Each row of a before or after table is a point. The points were changed in one or more steps. Then noise was added and the rows were shuffled. The steps act on columns, c1 being the first. What was done? A step turns or swaps two columns, mirrors them in a line or flattens them onto one, adds a multiple of one to another, or multiplies or shifts one. Angles are multiples of 10 degrees, from the lower column toward the higher: turns from -170 to 170, lines from 10 to 170 but not 90. Use the fewest steps. Two steps may share a column if one is a turn and the other turns, adds or multiplies; they go together, in the order done. Otherwise the lowest column goes first.
(in the rows, 128 means zero)

Before (11 x 3):
[[ 92 178 170]
 [114  98 197]
 [141 123 155]
 [137 162 113]
 [175 149 179]
 [179 122 125]
 [ 99  97 123]
 [155 154 109]
 [ 70 168 197]
 [ 99 170 208]
 [135 152 113]]
After, 11 rows:
[[123  99 218]
 [ 86 170 232]
 [ 77 180 181]
 [ 59 168 219]
 [180 121 125]
 [170 147 194]
 [107  97 120]
 [141 122 164]
 [147 155 105]
 [126 152 110]
 [127 163 110]]
Steps: add -0.3 times c2 to c1; multiply c3 by 1.3

Before, 12 rows:
[[ 81 147 179 102  95 129 116 137]
 [173 103 104 215  65 142 162 119]
 [136 161 135 112  28 137  85  77]
 [ 91 190 125 129  73 150  90 124]
 [121 152  76 165 183 123 139 199]
 [127  67  41 142 101 192 112  97]
 [127 149 128 125  94 115  63 126]
 [123  52  42 149  51 163  76 128]
 [175 127  79 163 132 103 188 151]
 [103 146 106 171 126 107  36 136]
 [162  75  56 143  73 184 149 174]
 [183 112 115 157 161 173 155 191]]
After (12 x 8):
[[192  94 201  96  53 165  93  89]
 [189 114 169 139  71 185 141  55]
 [109 134 128 136  95 117  84 127]
 [ 99  81 144 131 125 106  65 109]
 [106 147 146 148  27 138  97 178]
 [181 105 218 105  99 189 116 113]
 [151 109 160 180 128 102 173  84]
 [169 113 109 173 164 174 144  68]
 [171  56 154 182  66 144 152 124]
 [ 56 124 130 128  74 150 103 132]
 [104  97 138 148 185 127 136  41]
 [ 89 141  79  89  98 132 118 145]]
Steps: turn c1 and c2 by 60 degrees; turn c2 and c4 by 70 degrees; turn c3 and c8 by 150 degrees; multiply c7 by 0.7

Before, 8 rows:
[[127 144  96 134 115 148  75 116  83  99 149 135]
 [123 132 167 127 111 115 118 140 106 109 168  67]
 [126 112 166 162  96 117  85 126 104 114 141 115]
 [ 95 108 173 160 124 135 107 148 125 112 195  95]
 [123 140 110 144 129 141  80 122  70 185 158 121]
 [128 113 101 107 176 107  82 161  98 156 140 122]
 [203  45  55 166 162 155 211 197 100 148 144  69]
 [170 133 116 157 109 143  84 142 130 117 163  98]]
After, 8 rows:
[[170 109 174 162 119 134 108 142 124 112 196 107]
 [144 104 166 159  46 117  81 130 106 115 142 134]
 [140 132 116 157  78 141  86 145 139 119 160 173]
 [132 116  99 109 248 109  86 158  99 160 139 131]
 [131 136 108 146 131 140  75 122  70 187 157 125]
 [158  51  58 166 212 154 211 198 100 152 143 224]
 [190 131 171 128  82 115 110 144 103 109 167 141]
 [123 140  97 132  99 147  77 116  82  97 148 125]]
Steps: turn c1 and c12 by 110 degrees; multiply c5 by 2.5

Before, 11 rows:
[[146  88 167 204 128 133 134 118  46 141 155  78  90  83 159 212 173  86]
 [152  98 151 205 103 103 102 145 150 182  96 154 187 156 189 100 160 118]
 [120 153 159 167 209 168 118  53  91 105  59 171  95  84 119 147 126 123]
 [114 168 102  87 152 155 149 155 103 105 135 173 105  91  61 157  76 140]
 [129 127 116 128 182 192 134 122 121 115  69 169  84  83 145 170  74 102]
 [ 91 142 127 121 128  95 106 178 132 111 145 101 127  87 128 111  74 139]
 [ 99  98 185 198  90 106  66 172 141 164 133 134 124 164 161 144 153 113]
 [129 168  99 137 138 106 125 143 163  80 162 103 106 158 124 144  96 136]
 [ 95 137  99  79 121 130  97 128 167  92 136 114 135 113 108 140 124 142]
 [125 127 165 152 188 160 143 119  52 175  27 112  77  96 111 174 145  81]
 [142  90 200 186 112 160 105 158  83 170 163  81 133 158 189 124 166 102]]
After (11 x 18):
[[142 148 201 188 155  88 117 182 167 168 157  78 139 136 189 111 161 102]
 [130 230  98 135 139 156 109 153 102  82 162 107 105 161 125 131  99 127]
 [ 91 198  99  78 122 136  93 126  96  97 131 113 134 113 108 107 125 147]
 [132 189 110 128  58  58  95 114 123 111  74 171  84 131 144 161  77 105]
 [ 92 203 132 121 102 167 138 209 129 112 144  97 127  96 131 102  78 143]
 [155 163 146 214 163 156 142 154 116 185  96 151 187 132 188  88 162 114]
 [120 213 150 167  38  90 109   8 160 104  64 180  97 143 118 135 116 117]
 [151 146 166 207 103 106  57 110 210 144 159  84  86  90 163 175 171  91]
 [127 185 169 148  61  82  95 116 199 178  26 103  79 142 117 164 143  84]
 [101 161 182 204 181 146  82 195 117 159 133 131 124 134 161  76 152 111]
 [115 233 103  87  84  93 114 173 150 104 135 170  99 113  61 155  74 144]]
Steps: shift c2 by 60; mirror c5 and c14 in the line at 70 degrees; turn c6 and c9 by -170 degrees; turn c7 and c16 by 60 degrees; multiply c8 by 1.6

Before (13 x 32):
[[120 188 127 118 106 135 125 132 138 127 127 128 135 154 134 114 146 145
  131 126 127 113 141 121 166 142 147 134  89 152 149 113]
 [116 109 130 121 106 124 128 101 102 132 134 161 104 162 146 128 114  74
  110  95 116 116 137 142 129 149 135 108 132 138 155 135]
 [125 110 113 126 109 127 118 123 134 149 130 128 130 141 116 138 124  30
   67 134 115 142  98 136 121 145 126 134 108 101 137 131]
 [144 116 131 124 108 138 120 138 109 139 142 116 153 148 102 133  94 135
  135 116 111 120 118 120 137 138 131 126 122 156 155 115]
 [126 121 142 128 136 133 115 139 105 134 119 111 160 152 152 150 150 149
  130 126 113 114 148 139 115  88 168 135 135  95 127 152]
 [110 109 158 122 112 112 150 129 136 128 123 153 113 148 146 128 114 118
  132 126 136 115 140 120 132 145 127 134 141 156 124 121]
 [118 113 120 123 125 136 119 117 109 153 145 128 151 134 141 133 151 137
   95 120 133 131 148 125 116 134 127  36 144 149 149 150]
 [136 112 139 120 119  82 117 137 110 147 160 157 135 146 144   7 127 137
  128 131 132 121 110 125 116 112 148 127 135 151  94 117]
 [117 110 118 133 179 137 155 131 127 126 171 160 137 144  92 114 121 148
  135  91 112 117 126  66 135 152 132 117 143 135  68 119]
 [110 124 113 131 116 129 118 131 132  81 126 161 157 138 138 139 104 145
  130 119 135 150 109 128 161 124 129 126 129 132  92 139]
 [110 130 131 116 130 133 119 141 134 143 149 113 146 133 119 143 139  67
  135 135 129 134 155  86 123 140 125 118 141 155 163 139]
 [113 114 122 124 128 129 124 133 119 128 141 128 137 139 143 122 147 130
  131 133 117 111 134 142 122 133 136 129 145 125 161 110]
 [154 123 117 117 115 138 140 137  84 157 125  89 132 154 111 131 152 136
  124 132 117 164 148 105 115 134 129 139 115 140 159 149]]
After (13 x 32):
[[118 114 120 129 121 136 118 118 122 153 147 134 153 134 124 133  88 129
  118 117 132 124 149 124 112 132 138  37 147 192 149 150]
 [115 110 131  95 106 123 126 100 112 132 135 143 103 163 113 128 116 122
  147  94 115 108 135 139 114 149  74 109 130 158 157 134]
 [135 111 139 101 120  80 118 140 118 148 161 141 136 147 126   7 130 107
  129 129 134 114 110 127 108 111 136 128 137 198  93 115]
 [145 116 129 141 108 139 121 137 119 139 141 133 153 147 141 133 145 125
  159 116 110 114 120 123 150 137 133 125 124 214 157 115]
 [112 124 112  94 118 130 116 130 139  80 126 129 157 139  99 139 137 127
  149 118 135 143 109 129 150 125 142 124 132 140  94 138]
 [113 129 130 143 130 132 120 139 133 143 148 138 149 131 137 140 131 132
  116 135 129 132 154  99 130 140  68 118 142 210 162 137]
 [117 110 120  94 177 136 154 132 122 125 169 126 135 143 151 114 135 126
  135  90 114 122 126  82 158 152 148 116 142 146  67 118]
 [124 111 114 127 109 128 120 124 138 152 129 131 130 141 142 136  71 131
  150 134 113 140  97 135 130 145  31 133 108  47 137 129]
 [118 187 130 130 106 137 123 132 126 125 127 136 136 155  98 114 126 109
  110 127 128 125 139 123 154 142 146 133  90 201 151 113]
 [125 121 138 144 136 134 114 139 113 133 120 123 158 152 120 149 120  90
  107 126 114 108 151 135 101  88 147 135 134  30 126 151]
 [153 124 115 169 111 139 141 137 127 158 125 137 132 152 149 132 115 128
  108 132 119 128 150 111 130 134 135 137 117 162 161 148]
 [111 109 155 104 114 112 151 130 124 128 123 136 115 146 111 127 137 127
  140 128 136 121 140 124 117 147 114 133 141 213 124 120]
 [112 112 123 129 128 131 125 131 115 131 141 130 136 137 120 124 124 118
  108 135 117 113 136 139 117 131 133 129 145 117 161 109]]
Steps: mirror c4 and c12 in the line at 130 degrees; flatten c9 and c22 onto the line at 50 degrees; mirror c15 and c25 in the line at 110 degrees; turn c17 and c19 by -110 degrees; turn c18 and c27 by 90 degrees; multiply c24 by 0.7; multiply c30 by 3

Before (11 x 64):
[[ 79 179 123  57  93 133  71 126 133 127 129 130 125 160 142 155 127 139
  117 149  41 136  99 161 143 153 101 131 111 162  78 167 105 123  91 115
   73 108 186 158  70 127 140 174 125  91 111 159 104  98  25  99 105  87
  102 105  86 149 117 125 171 127 119 190]
 [ 66 176 153 129 148  90 114 183 126  86 158 183  96  67  81  87 149  93
  143 102 151 123  67  61 107 103 102 154 154 147 131 149 152  83  61 147
  138 128 176 156 119 144 104 133 209  92 160 121 208 144 119 174 137 108
  139 119  58 203 106 156 190 143 131  59]
 [177  96 172 183 189  94 187 231  92 178 123 114 157 130 166  82 149 157
  145 187 166 145 146 162 142  87 149  97  86 126 111 131 117 114 119 138
  157 143 153 173 107 131 138 170 167 140 124 124 180 114 170 122  40 158
  164 173 140 129  91 115 101 103  40 113]
 [ 73 133 112 120  80 158  63 105 150 158 107  57  91 175 133 130 130 144
  149 171  34 163 112 153 174 196 145  95 125 121 126 115 149 135  86 120
   41  95 180 109 134 114 147 210  98  97 131 182 109 120  75 150  97 126
  167  95 155 161 172 151 144 164 135 152]
 [126  64 126 157 175 144 216 207 142 141 156 129 154 132 156  93 143 149
  119 155 155 132 222 176 137 117 140  93  84  92 115 111 123 115  87 151
  157 153 170 159 126 118  56 162 154 143 149 132 181 177 118 123  63 168
  118 156 141  99 121 143  97  96 103 137]
 [ 67 157 200 130 172  99 129 170  96  60 121 193  95  88 130  82 160 127
  140 102 173  52  70 127 103  95  99 157 197 105 109 166 177 113  69 147
  155 162 127 165 164 106 141 148 163  91 149  92 196 136 133 157 115  76
  102 153  85 189  61 122 172 133 129  61]
 [142  85 188 201 147 131 168 168 119 119 149 119 149 109 187 123 147 163
  151 145 225 131 146 125 151 109 134 147 108 113 113 105 119  89 124 145
  154 141 197 182 125 103  55 134 148 167  95 112 206 174 175 146  49 172
  114 189 143  90  84 107 134 131  98 148]
 [155  84 124 144 144 166 186 220 100 124 156 102 150 128 139 128 136 168
   93 128 181 159 173 122 176 119 142 111 158 150 127 146 136  78 107 190
  163 163 116 167  96 128 126 167 126 158 103 130 218 159 146 150  79 128
  110 151 137 151 120 130 111 127  92 109]
 [ 95 169 114  69 116 194  75 124 102 148 126 102 105 132 128 132 151 151
  112 168  36 128 117 165 146 132 115 122  99  97 160 123  90 140 101  91
   45 104 200 136 108 162 173 147  87  86 119 217  86  99  53 103 138 100
  124  81 144 154 129 130 172 188  84 167]
 [113  85 140 176 208 105 151 214 149 158 145 120 196  86 155  86 162 118
  124 133 154 147 159 113 186 126 169 161 127  79 138 127 124 108 124 144
  169 121 131 169 138  83 130 157 101 115 110 157 161 146 125 119  62 118
  165 205 159 142  88 106 104 106  66 157]
 [ 70 150 142 120 123 177  37  99 128 138  95 117 111 146 140 148  93 154
  119 188  43 158 104 150 212 124 121  74 110 148 139 122 125 126  95 104
  104 108 198 133 126 140 132 153 125 128 140 161 104 144 110 118 127  83
  121  80  98  98  95 163 147 131 128 172]]
After:
[[ 68 174 152 129 148  90 116 185 131  80 158 184  94  66  79  89 149  27
  143 138 154 124  65  61 101 110  98 154 152 146 130 149 157  83  56 141
  140 129  62 155 120 139 107 137 206  92 159 123 207 145 122 173 135 107
  139 123  86 201 110 153 188 146 134  60]
 [120  63 126 162 177 150 219 209 142 140 158 128 152 132 158  94 144 195
  119 164 152 136 222 176 138 109 137  99  89  92 114 117 124 117  88 156
  156 201 148 157 123 117  57 157 151 144 148 133 180 176 121 124  64 171
  116 154 114 100 123 143 104 101 104 137]
 [ 97 170 112  76 114 194  75 127 104 158 126 103 103 130 127 129 152 198
  111 163  39 127 118 165 150 112 113 119 100  95 154 126  90 144 102  95
   47  53 159 135 113 164 171 149  86  90 114 216  84  97  49 103 142 103
  122  78 108 151 129 132 175 190  82 171]
 [161  83 126 147 143 164 182 223  99 108 150 104 154 133 137 134 134 250
   89 141 183 158 175 125 173 123 143 111 155 150 125 145 134  77 105 187
  165 232 133 163 101 129 122 168 126 157 100 134 216 156 147 148  76 128
  106 155 135 148 118 139 113 131  90 111]
 [137  86 186 202 148 132 166 165 120 112 150 119 149 108 187 126 147 232
  151 210 228 136 145 125 150 104 133 149 112 113 115 104 118  89 125 145
  157 169 149 181 128 101  56 136 152 164  95 106 205 176 173 149  53 170
  111 187 110  88  83 105 133 132  98 147]
 [ 69 159 201 128 175 100 126 171  96  59 121 187  95  90 131  81 161 124
  139 207 174  55  72 125 107 119 101 158 198 108 109 168 180 111  70 131
  156 226  86 163 161 103 141 154 159  92 148  91 198 137 131 158 116  77
  106 151 118 188  60 123 173 135 132  59]
 [ 74 138 114 119  78 157  68 104 146 156 108  58  91 175 130 124 126 174
  147 106  34 163 116 150 172 209 139  98 121 122 126 114 153 133  89 124
   39  28 155 111 129 112 149 211  97 100 135 182 106 120  76 148  90 124
  167  92 121 161 170 151 143 163 138 153]
 [ 73 177 120  56  95 129  70 121 132 131 125 131 128 161 134 155 126 160
  114 163  42 139 101 159 142 138 101 132 107 163  78 163 104 119  97 118
   77  69  96 154  69 125 141 174 119  92 112 157 108  97  24  97 108  85
  103 106  91 145 118 126 175 128 116 184]
 [ 68 148 143 119 124 177  32 101 131 143  98 116 114 146 145 150  95 200
  118 242  41 158 103 151 210 120 121  68 111 147 141 124 124 127  93 104
  103  66 112 131 124 146 133 158 126 129 141 164 100 146 113 120 126  82
  123  78  90  96 101 165 145 127 122 173]
 [173  90 168 182 188  97 187 225  90 177 126 118 159 134 168  80 156 217
  142 242 165 143 145 160 140  85 146  99  90 123 110 127 114 112 125 141
  160 172 142 171 111 132 135 168 166 139 122 127 178 112 172 119  39 156
  162 170 123 125  93 118 102 104  42 110]
 [117  83 141 179 210 102 150 213 147 152 143 116 196  92 154  86 156  99
  125 192 153 146 155 115 185 123 167 164 129  78 138 126 128 109 124 150
  168 104 157 165 138  84 129 157 103 116 107 154 164 146 123 114  65 115
  167 202 139 140  86 112 111 102  65 158]]
Steps: turn c10 and c36 by 10 degrees; multiply c18 by 3; add -1.5 times c59 to c20; add 0.5 times c33 to c26; multiply c38 by 3; multiply c39 by 0.4; turn c39 and c57 by -70 degrees

Before, 12 rows:
[[127 119 158  97 145  79 143  29 222 163 166 141 175  67 151 135 160 220
  155 140 139 106  88 173 174 119 188  82 170  35  90 109  97 186 123 134
   67 190 141 167 130 164 130 140 152 131 177 101 161 154 144  81 146 131
  115 164 101 165 202 149 163  78  60  98]
 [111 134 135 209 101 185  63 100 191 117 144 115 184  42 129  86 161 157
  198 116 157 104 156 137 125 178 174 138 170 135 167  52  75 115  86 183
  104 150 130 109  97  90 137 110 197  99 126 119 132 138 103 172  85 117
  106 212 133  79  90 155 106 146 127  81]
 [ 95 125 151 166 173  90 124  10 135 113 199 132 144  97 157 142 145  60
  104 123 165 146 154 155 147 111 171 149 162 141 117 159 200  92 120  70
  138 188 222 178 151 147 126 111 128  51 104 134 183 140 146 168 105 127
  111 106 106 159 164 153 141 161  75 207]
 [237 141 163 177 162 134 176  69  61 115 144 172 155  67 127  71  82 142
  100 159 142 133 136 120  82  90 117 141 139 144  87 140  85 163 119 141
  110 104 175 170 135 127 158 102 135 111 138 133  88 118 128 106 136 135
  156 157 103 167 112  90 125 124 134 138]
 [ 69  82 132 178 162 134  57 130 220 129 138  86 117  65 147 148 138 129
  181 114 122 174  91 101 176 150  96 137 140 101  93 189 118  91 153 108
  106 159 182 120 121 130 110  91 133 103 123 190  97 126 117  96  77  88
   40 132 160 103 161 152 178 194 190 142]
 [136 121 122 143 154 130 137  48 120 196 109 104 120  94 133 100 154 107
  132 130 116 104 158  98 133 156  99 176 162 125  90 142 180 231 126 194
  126 117 222 123 121 138 159 136 104  92 155 112 188  81 157  89 104  80
   53 170 109 135 111 173 115 164  92  70]
 [142 149  99 140 186 133 159 101 124 126 118  75 148  81 157 206  93 115
  225 166  63 122 193  82 132  88 111 100 190 184 191  84 138 119 104 123
   85 190 152 178 112  72 159 107  23 123 177 125 127 155 111 111 130 177
  155 147 105 116 156 121 228 152 197 106]
 [170 207 105 173 185 153  49  93 171 112 182  45 194 139 164 111 110  45
  146 100 187 158 180 108  87  97 111 163 132 131  71 122 140 134  95 165
  125 140 155 125  71  93 135  65 149 142  80 118 136 181 108 158  78  96
  101 200 104 133 160  86  45 126 135 113]
 [164 117 201  94 149 236  65 169 131 150 129  79 142  64 124 103  74 166
  149 107 125 146 118 134 208 103 116  76  71  67 175 147 126 117 170 111
  105 201 114 144  99  91  87  76  50 207  68 172 164 128  83 178 216 125
  108  42  76 154 144 167 153 129 151 116]
 [181  76  84 173 118 140  80 127 145 153 224 103 108  72 135 118  63 159
  143 108 183 118 170  88 145  62 108  71 176  72 104  78 144 148 149  60
  149 151 161 136 145 104 159 142  73   7  81 156 113 117  90 121 146 186
  110 197 106 146 173 146 126 163 144  94]
 [134 127  78 170 168 169 147 143  84 139  85 164 135  96 149 132 101 189
   35  82 132 168 174  59 164 100 109 105 151 107 123  49 124 143 171 149
   96 136 153  96 138 132 123 162 141 157 152 172 193  86  68 127  91 153
  180 143 169 164 172 117 135 106 122 116]
 [ 98 109 103  92 114 110  79  53 206 132 168 166 158  38  96 172  57 189
   35 100  63 160 108  60 148 147 131 124 142 134 121  65 152 145 136 127
  199 206 108 123  91  93 155  49  91 101 110 105 172  45  93 167 156  50
   81 137  99 207 124 196 151 106  51 121]]
After (12 x 64):
[[166 114 197  97 140 240  70 183 141 157 128  75 101  60 129 102  67 173
  144 106 118 155 124 131  39 114 130  77  76 131 179 143 120 105 174 114
  110 196 119 138 111  98  90  77  57 209 107 176 163 127  84 174 211 123
  111  32  75 166 151  62 146 129 155 118]
 [133 119 111 148 164 129 134  68 124 205 105 106 127  91 134 108 154 103
  129 137 104  99 159 101 116 153 103 174 169 188  88 141 177 233 131 199
  118 113 216 131 120 137 158 138  95  90  85 110 196  88 148  84  97  79
   60 169 107 127 142 137 120 168  92  68]
 [129 129  74 166 165 164 146 170  75 141  88 166 166  94 146 133 101 184
   38  90 132 168 186  56  69  94 150 103 156 175 117  49 124 142 172 143
   99 138 149 101 141 127 122 163 143 161 123 166 193  87  65 126  89 147
  172 135 161 127 167 157 135 113 118 111]
 [124 115 175  91 146  89 146  52 225 159 173 134 152  69 136 131 156 223
  157 137 135 100  89 173  76 120 222  82 171  98  88 116  96 184 110 127
   53 190 136 164 134 170 124 139 153 117  86 103 167 149 145  79 145 126
  116 164 101 129 132 157 166  84  58  95]
 [237 151 171 174 163 140 179  85  52 109 145 175 132  68 126  70  77 150
   92 154 146 134 132 119 140  87 104 142 132 199  79 144  86 161 120 142
  110  97 169 171 113 133 153 104 134 119 160 133  78 115 127 106 133 137
  156 159 100  77 123 146 124 132 137 137]
 [ 90 122 147 165 167  79 112  24 135 103 197 136 136  87 163 147 150  62
   98 116 161 152 155 152  88 110 186 148 161 204 111 160 201  87 120  64
  142 192 225 174 147 152 134 120 133  50 112 135 181 144 148 166 102 127
  111 102 105 117 116  97 135 162  75 218]
 [ 64  85 122 179 166 132  57 144 221 134 137  85 111  60 139 148 141 123
  165 109 120 178  94 102 111 149 121 141 133 165  89 180 113  87 158 107
  101 158 182 117 136 131 111  92 131 102 116 197  92 126 125  96  77  84
   42 127 158 179 173 110 186 198 181 152]
 [103 112 116  93 110 105  84  71 218 134 164 166 166  38  95 172  53 179
   32  96  64 156 113  66  62 139 125 129 140 192 122  64 159 143 134 133
  197 212 106 124  82  89 149  48  77  98  69  97 178  46  98 165 164  45
   80 137  95 103 120  91 148 107  52 122]
 [173  77  80 176 116 136  86 155 145 155 227 105 131  72 135 121  58 163
  133 105 170 115 173  83  98  67 147  69 169 139 110  82 152 145 154  64
  146 151 161 137 138 103 171 139  78   1 128 151 113 120  92 122 142 184
  115 195 104 119 173  77 131 159 140  91]
 [101 135 164 206  95 180  64 120 191 116 134 108 176  39 125  95 160 148
  202 120 156 102 147 142 160 179 129 139 180 195 170  56  74 120  88 177
  100 147 127 113 111  87 140 106 195  98  97 121 133 136 101 174  85 120
  104 213 131 170  74 119 107 145 121  84]
 [136 147 111 131 181 138 165 114 124 127 112  77 149  89 155 202  93 117
  227 163  53 128 197  84 139  88 136 103 192 235 189  78 139 116 105 129
   83 177 156 176 118  71 156  97  25 114 124 123 131 143 109 106 126 174
  159 150 101 146 149 178 228 144 197 113]
 [168 210 139 171 184 157  45 111 168 109 187  36 206 135 168 104 111  42
  144 100 191 157 178 111 162  96 126 158 133 191  75 131 135 135  90 169
  124 141 157 126  64  94 122  67 147 146 185 114 134 175  98 158  83  97
   97 201 103 115 168  98  45 135 145 112]]
Steps: turn c3 and c13 by -30 degrees; shift c8 by 20; turn c25 and c58 by 140 degrees; turn c41 and c58 by -20 degrees; turn c27 and c59 by -50 degrees; shift c30 by 60; turn c47 and c60 by 110 degrees

Before:
[[150 117 122 128 144 125 131 125 124 114 104 129 130 118 134 114 140 124
  142 134 109 175 130 140 110 121 138 117 143 129 141 123 122 139 124 113
  114 117  94 156 128 118 125 122 119 122 129 109 120 117 147  90 104 138
  122 137 106 121 119 154 118 142 133 118]
 [122 123 115 127 138 140 131 121 128 133 108 134 133 113 130 107 128  96
  118 155 137 122 135 140 157 121 138 137 130 116 121 138 129  83 134 122
  125 128  85 136 157 141 102  84 104 143 123  95 134 146  91 117 125 138
  126 145 101 156 130 128 114 116 139 131]
 [126 119 139 129 150 138 129 116  87 134 125 134 146 132 145 112 120 111
  167 114 177 138 133 136 131 129  92 125 147 120 132 143 121 130 126 114
  119 122 111  82 137 145 128 145 111 130 160 106 163 121 148  88 133 127
  168 120 170 137 131 130 106 117 133  92]
 [130 189 131 136 154 137 131 117 117 107 128 123 139 111 144 114  89 125
  121 114 129 145 126 133 112 119 135 126 127 124 108 150 122 127  96 125
  116 115 135 155 134 140 134 135 101 135 138 104 159 150 126 138 140 102
  149 138 104 158  88 135 105 116 145 107]
 [130 112 112 123 130 131 111 147 131 137 192 126 129 111 144 126 141 116
  141 151 133 119 108 145 148 129 137 130 145 128 134 125 124 143 115 131
  123 135  88 126 149 126 117 122  95 122 170 216 124 137 146 139 143 137
  135 132 155 135 132 132 122 123 141 122]
 [124 115 126 134  90 138 128 130 123 138 111 134 141 109 130 109 136 129
  133 153 115 147 119 146 117 143 127 136 141 120 121 117 132 144 132 130
  112 114 104 143 134 147 136 128 144 133 129  93 127 129 148 117 133 136
  123 137  97 118  85 123 115 148 123 113]
 [180 111 136 122 127 142 121 120 137 136 110 119  95 120 132 107 110 129
  130 170 112 126 118 113 117 121 115 115 103 124 112 131 125 133 126 128
  118 122 162 131 129 145 137 124 101 142 114  99 148 147 110 137 137 136
  131 143 120 121 113 132 126 123 144 119]
 [126 119 133 125 116  86 141 115 116 125 134 134 141 135 143 121 128 123
  125 161 174 128 130 129 109 121 137 119 106 124 132 153 126  91 130 100
  124 119  98 141 144   7 134 131 150 114 123 102 153 116 128 130 108 135
  124 138 161 142 133 123 136 117 123 124]
 [122 116 105 145 133 119 134 143 131 116 119 130 138 124 104 163 119 120
  108 111 115 124 137 145 135 153 105 123  96 114 127 134 122 120 130 132
  128 145 214 143 123 123 132 140 145 116 192  92 137 152 141 109  93 131
  139 144 114 121 123 131 115 126 138 124]
 [134 140 137 125 149 110 125 118 142 132 106 121 136 118 136 139 134  88
  110 114 108 129 137 130 110 141 100 128 133 113 125 144 121 138 129 129
  120 123 111 152 116 137 138 140 104 114 124 105 125 153 150 130 131 121
  137 135  99 130 114 123 127 113 122 121]
 [122 124 132 132 150 141 140 119 135  91 107 123  52 126 140 152 130 129
  106 114 128 131 133 148 114 120 132 117 140 135 142 132 106 101 108 111
  142 113 121 154 150 139 140 122 172 150 130 103 127 128 140 131 138 131
  123 128 130 119 128 136 109 114 120 128]]
After:
[[130 190 130 136 154 138 130 108 117 120 129 124 134 111 144 114  89 109
  121 114 129 145 125 133 109 119 135 126 126 123 108 151 122 144  96 125
  115 124 134 155 134 121 133 135 102 135 138 104 158 209 127 137 140 102
  149 138 104 158  89 136 105 116 145 107]
 [126 119 133 125 116  86 141 105 116 131 133 134 134 135 143 120 128 122
  125 162 174 128 130 129 105 121 137 119 106 124 132 153 126  66 130 100
  124 237  98 140 144 111 135 131 150 114 123 102 154 177 128 130 108 135
  124 138 161 142 133 123 137 117 123 125]
 [150 117 122 129 144 125 131 115 124 125 104 129 124 117 134 114 139 114
  142 135 109 175 131 140 110 121 139 118 144 129 141 122 122 136 123 113
  115 142  95 156 128 137 125 122 119 121 130 109 120 178 147  89 104 137
  122 137 106 121 119 153 118 142 133 117]
 [121 116 105 145 132 119 133 133 130 129 118 131 140 124 103 163 120 114
  107 110 116 124 137 145 131 152 105 123  96 114 127 134 122 109 129 132
  127 124 214 143 123 126 131 140 145 116 191  92 136 212 141 110  93 131
  140 143 114 120 122 131 115 126 138 125]
 [122 124 131 132 151 141 140 109 134 109 106 124  52 126 140 151 130  96
  106 115 128 131 133 148 140 119 133 118 139 136 142 131 106 136 108 110
  142 126 121 155 150  97 140 122 172 151 130 104 127 189 140 131 138 131
  123 127 130 119 128 137 110 114 120 127]
 [130 113 111 122 130 131 111 137 131 142 192 126 137 112 143 126 140 130
  141 152 132 118 108 145 147 129 137 131 145 128 135 125 123 126 115 132
  123 126  87 126 149 145 117 121  95 121 170 216 124 197 146 139 142 137
  134 132 155 136 132 132 122 123 141 122]
 [126 120 139 129 150 138 130 106  87 145 124 134 146 133 145 112 120 124
  167 114 177 138 133 136 124 129  93 124 147 121 131 143 121 141 126 114
  119 116 111  82 136 125 129 145 112 130 160 106 163 181 149  88 133 128
  169 120 170 138 132 130 106 117 133  92]
 [180 110 135 123 127 142 121 110 137 132 110 119  93 121 133 107 110 136
  131 170 112 127 119 113 128 121 115 115 103 124 112 130 125 142 125 127
  118 116 162 131 129 128 137 124 101 142 114  99 148 206 110 137 137 136
  130 143 120 121 113 131 126 122 144 119]
 [134 140 138 125 149 110 125 108 142 165 106 121 129 119 136 139 135 111
  111 114 108 128 137 130 109 141 101 128 133 112 125 144 121 140 128 128
  120 123 111 152 117 135 138 140 104 115 124 105 125 214 150 129 131 121
  137 135  99 131 114 122 128 113 122 121]
 [124 114 126 134  90 137 128 121 124 132 111 134 136 108 131 109 136 138
  133 153 115 147 119 146 113 143 127 136 141 120 121 118 132 154 132 130
  112 118 104 142 135 136 137 128 144 132 129  93 127 189 148 116 133 136
  124 137  97 118  85 123 115 147 123 113]
 [123 124 115 127 138 140 131 112 128 159 109 134 143 113 130 107 128 116
  118 155 137 122 135 139 153 121 137 137 130 115 120 139 129 118 134 121
  125 116  85 136 157  83 102  85 104 143 123  95 134 207  91 116 125 138
  128 145 102 156 130 130 114 116 139 131]]
Steps: shift c8 by -10; turn c10 and c18 by 60 degrees; turn c13 and c25 by -20 degrees; turn c38 and c42 by 120 degrees; turn c34 and c42 by 70 degrees; shift c50 by 60
